Rows are points. Examples show where two turns around zero, p and q, send a point. Write where each new point lands after one turn and then the other. Backwards means that the second turn is done in reverse. Each puzzle has new turns, and all numbers are rounded.
(in the rows, 128 means zero)

Turn p:
[135 190  78] => [70 91 88]
[114  77 145] => [173 133 161]
[101 132 158] => [117 149 161]
[162 114 131] => [152 139 102]
Turn q:
[102 183 100] => [147 188 104]
[118  86 106] => [ 99 102  99]
[119 145 113] => [134 147 114]
[114 125 129] => [115 134 127]
[169  86 210] => [118  68 208]
[147 143 111] => [155 128 116]
Where do these land?
p, then q: [119 117 201] => [168 172 173]
p, then q: [160 177 100] => [103 144  70]
p, then q backwards: [133 104 116] => [154 132 122]
q, then p: [101 114  94] => [114  85 134]

Turn p:
[109 145 135  78 108 116] => [128 136 138  70 115 122]
[153 110 133 165 170  81] => [106 131  80 164 164  99]
[165  66  80 148 169 114] => [ 95 118  61 170 148 172]
[ 95 183 154 103 150 148] => [111 131 194  99 144 105]
[ 96 118 123 145  97 141] => [135 119 139 139  81 126]
[111 149 199 114  93 179] => [184  88 191 103 122 105]
[167 124  71 141 109 118] => [138 173  93 148 121 169]
Turn q:
[167 182 163 170 128 179] => [170  80 129 114 175 188]
[135  84 101 124 146 141] => [ 97 103 109 121  99 109]
[140 112  65 105 144 148] => [ 75 126  88 116  99 141]
[127 158 154 163  74 133] => [155 124 180 150 144 168]
[102 107 138 125 128  33] => [134 176 138 186 129  61]
[ 61 132 142 174 100 103] => [112 143 203 149 163 107]
[146 143 129  83 160 141] => [141 143  82  94 124 132]
[146 108 132  81 144 145] => [140 130  96  95  93 120]
Where do these land?
q, then p: [ 95 168 110 169 109 105] => [105 107 170 160 153  93]
p, then q backwards: [199  97 170  94 173  79] => [141 176 138 148 229 140]
q, then p: [139 122 112  88  95 152] => [165 134 155 106 101 147]
p, then q: [144 141 129 165 107 144] => [147 100 125 154 145 148]
p, then q: [ 97 176 169 162 145 142] => [178 131 143 161 156  84]
p, then q: [ 92 118  78 118 134 148] => [123 131 183  95 124 145]
p, then q: [129 144 112  78 140 130] => [135 152 120  78 126 128]
q, then p: [ 66 101 128 174  80 127] => [144  76 141 123 129  51]
p, then q: [191  85 144 105 169 125] => [ 75  96  74  99 124 102]

Turn p:
[149 156 105 111 148 100 113 140] => [168 125 107 150 123 152 126 106]
[155  90 130 158 108 186 146 163] => [101 153 133 162 161  85 138 181]
[ 77 166 108 195 202 165 129 106] => [ 63 202 118 139 108 129 104  54]
[138  73 191  88 116  79 130 119] => [163  80 177  94  94 110 174 153]
[108 100 145 111 120  87 168 128] => [143  84 152 107 113  88 124 118]
[156 211 120 152 146 158 137 141] => [124 175  48 148 111 137 107 127]
[101 115 157 128  64  68  78  76] => [116  67 178  85  92 192 111 155]
[136 161 151  85 105 158  95 163] => [172 163 107  97 147 150 127 172]
[122  91 115 176 113 146  85 116] => [ 82 139 173 156 139 157 125 147]
[148 117  83  95 144 143 169 102] => [121  98  95 136 172 109 158  93]
[117 127 103 111 140 119 158 153] => [151 121 122 134 148  98 113 103]
Turn q:
[125 191 197 145 124 172 113 180] => [163  63 129 155  65 173 111 165]
[110 121 114 129 137 125 156  83] => [153 158 130 137 160 120 131 100]
[ 98  88 102 157  94 123  77 104] => [132 150 110  59 169 131 109 154]
[124  92 137 126 166 115 151 133] => [119 139 170 146 150 119 154 135]
[185 190 179 105 103 107  99  95] => [151 116 126 121  42  83  77 105]
[144 162  95 116 181  94 164 171] => [ 90 130 108 205 121 101 160 138]
[156 105  76 159 138 130 154 147] => [ 97  99 107 133 175 105 162 120]
[103 123 173 124  68 123 152 125] => [131 120 158 125 134 166  64 108]
[108  79  79  92 140 164  87 114] => [115 174 114  70 138 154 184 126]
Where do these land?
p, then q: [158  78 116 120 109 150 115 142] => [126  99 160 168 142 125 148 155]
q, then p: [105 144 152 147 134  49 179 113] => [123 166 152 162  54 171 114 125]
p, then q: [125 127 106  79  82 149  77 147] => [126 101 141 140  86 133 202 139]
p, then q: [127 131  89 135 141 119  83 158] => [175  89 120 117 113 112 145 139]
p, then q backwards: [150 152 118 129 142 103 127  88] => [141 156 115 110 114 166 138 148]
p, then q: [166 161 135 137 117 134  99 163] => [114  78  84 130 121 130 139 138]
p, then q: [135 125  74 101 100 190 131 159] => [134 137 115 168 122  97 193 174]
q, then p: [ 84 139 188 200 151  91 170  66] => [155 162 126 200  45 157 182 153]
q, then p: [101  95 174 104 175 167 170 115] => [ 93 147  89 112  82  84 165 166]

Turn p:
[121 143 126 137 148 168 110 119 111  81  84] => [132 117 168 131  89 176 125 141 145 162 128]
[126 145  96 108 171 166 151 116  78 129  98] => [130  74 105 129  98 159 128 159 145 166 160]
[151 141 121 151 112  76  81 117 129 162 136] => [ 96 172  94 130 175 149 134 116 124 123  99]
[114 127 155  95  90  83 102 176 157 124 137] => [106 170 141 123 129  94 142 133 153  62 104]
[113 168 147 183 150  51 123 165 103 149 138] => [176 164  79  92 175 158 143 131 169 105  91]
[133 136 104 130  76 187 166 120 155 167 172] => [107  79 152  99 170  89 112 134  63 124 150]
[145 121 180 143 122  94 102 159 144 196 160] => [124 197  83  85 154 103 104 119 111  94 122]
[112 129 134 121 131 101 104 138 119 107 178] => [138 135 126 154 148 131  96 122 151  86 114]
[141 139 130 104 126 138 169 103 114 120  92] => [118 101 132 122 113 111 151 123 152 169 151]
[152 128 120 126 170 156 148 114 154  93 133] => [147  98 137 144  94 114 103 122 119 165 101]
[131  99 146 133 116 139 136 112 115 106 133] => [142 139 152 148 129 119 120 116 129 141 155]
[ 97 102 118 127 120 155 126  77 174 150 133] => [110 106 139 132 114 132 132  74  70 118 142]
[126  86  85 107 133 150 146 148 110  78  72] => [140 110 156 177  78 131 174 174 131 148 147]
Turn q:
[143 150 116 133 168  93 107 135 162 134 114] => [132 144 139 160 152 122  84  93 140 123 144]
[166 121 132 140 108  95 147 148 145 148 110] => [135 153 154 160 159 128 134 136 107 102 109]
[154 145 137 112 146 139 130 115 143 157 152] => [148 121 124 149 103 137 106 104 118 128  99]
[119  79 110 143 137 150 131 139 136 158 109] => [141 115 140 137 139  82 140 140  97 159 135]
[143 118 158 155 147 164 135 114 146 117 107] => [114 147 137 119 133 136 136 101 101 175 115]
[152 154 128 150 113 225 112 149  68  81 187] => [116 169  99  96  37 119 185 131 183 166  90]
[165 139 111 116 124 139 116 105 108 132 108] => [158 141 115 156 120 156 147 126 133 142 139]
[ 69 152 143 153  81  82 114 114 107 134 143] => [119  90 173  87 143 155 122 162 173  98 134]
[126 107 152  70 156  81 126 167 102 142 108] => [104 120 133 161 106 123 117 129  87  72 183]
[ 40 151 106  95 166  81 186 124 138 120 111] => [136  82 102  66 171 110 100  90 116  66 177]
[121  95 126 147 134 110 138 109 125 106 152] => [129 145 124  96 132 125 101 161 117 137 129]
[139 125 117 122  56 177  93 117 156 109 135] => [106 109  97 153 140 143 164 161 164 169  81]
Where do these land?
q, then p: [116 118 122 139  74  77 116 144 113 148 152] => [165 164 160 121  92 106 124 153 142 109  99]
p, then q: [113 104 121 171 126  94  94 164 182 143  86] => [145 150 109 103 135 165 201  87 132  97 139]
q, then p: [161 146  98 148 168 173 162 181 156 112 132] => [104 103  98 125 160 147 178  83 165 159  96]
q, then p: [182 166 114 147 171 125 168 131 124 103 103] => [ 98  82 125 112 152 146 104 105 157 182 102]
p, then q backwards: [152 161 107 165 153 186 183 141 156 145  86] => [ 88  76 143 151 120 189 152  74 108 151 144]
q, then p backwards: [ 95 107 105  88 120 125  79 121  95 150 119] => [114 113  97  88 142 159 164 131  80 120 122]
q, then p: [ 92  84 123 108 108 128 130  91 108  95 142] => [120 112 113 146 116 110 123 186 115  83 142]
p, then q: [152 133 154 148 188 163 185 123 103 135 141] => [163 125 131 210 107 121 110 169 126 125 113]
p, then q backwards: [108 141 123  91 112  83 117 115 159 152 141] => [115 161 137 100 119 133 152 177 153 109 128]
p, then q: [123 120 128  99  76 120  79 109 128 139 112] => [107  99 129  61 127 129 121 105 148 127 128]
q, then p: [ 80 157 142 113 106 120  97 126 114 115 123] => [140 117 154 144 101 104 118 108  93  93 135]
q, then p: [139 119 148 139 132 135 108  88 112 117 185] => [ 74 147 150 102 123 129 135 161 111 109 137]
p, then q: [150 107 180 108 130 136 146 131 115 110 141] => [122 125 149 154 134 151  86 137 155 110 106]
